Rows are points. The points of each table are mixes of a few directions, plus a little noise. Count the directions of each table, and those that both share. Where both have some left over, give the other angles between the two spaces (their principal angles), to ten degrees, smallest first.

First (5 x 3):
[[ 44 -16  -5]
 [-50  18   6]
 [ 31 -11  -3]
 [-55  20   6]
 [ 30 -11  -3]]
Second:
[[ 34  42 -19]
 [  7 -38   9]
 [-22  52 -10]
 [ -2 -12   4]
 [-17 -44  16]]
Directions: first 1, second 2, shared 1

First:
[[-24  11   4  20 -27 -21]
 [ 35  -6  35  16  -8  34]
 [ -2 -14 -61 -66  67  -4]
 [  4   3  18  18 -17   4]
 [ -8  -2 -19 -17  16  -8]
 [-40  18   7  34 -45 -36]
 [ 35 -10  15  -4  14  32]]
Second (9 x 6):
[[-32  16 -48   7   8 -20]
 [-32 -19  37 -49 -22 -60]
 [  2   4 -66 -20  54  15]
 [ -9   6  38  29 -43 -12]
 [  5  -4  50  15 -36  -4]
 [ 18  -6 -22 -18  33  21]
 [ 26  -8  23   2   0  23]
 [ 12  12  14  41 -18  22]
 [  9   0 -25  -7  25  15]]
Directions: first 2, second 3, shared 2

First, 10 rows:
[[  9  26 -25 -31 -16   7  45  10  34]
 [ -7  44  -9  -1  23   1 -11   8 -14]
 [  2   0  -8  -5  24  25  22 -33  -8]
 [ -8  28   0   4  17 -10 -31  18 -21]
 [ -1 -51  13   0  45  33  -3 -61 -44]
 [ 26 -37 -49 -40 -70 -33  26 -14  25]
 [  1  34 -20 -11  -5 -10   2  15   6]
 [ -6  21  -3  37  11  -4 -19 -16 -13]
 [ -6 -47  65  10 -24  -1  -4  59  35]
 [ -9 -17  36  39  -5  -8 -27  14   0]]
Second, 9 rows:
[[ 12 -95  38 -37  26 -17  16   4  19]
 [-30  46 -34 -11 -31  -7 -28  11  10]
 [-12   5  -2  36 -35  14   2  11 -13]
 [ -4  27  -5  26 -16  11  -2   4 -11]
 [ 38 -47  59  -5  41 -12  31  26  25]
 [ -4   7  18  -8  17  17 -29 -14 -11]
 [  0  45 -49  16 -24 -14  24   2   4]
 [ 25  31 -14 -30  52  -6   1 -35   0]
 [-25 -19  -9  13 -32  16 -16 -10 -21]]
Directions: first 5, second 5, shared 2; angles 30, 50, 60
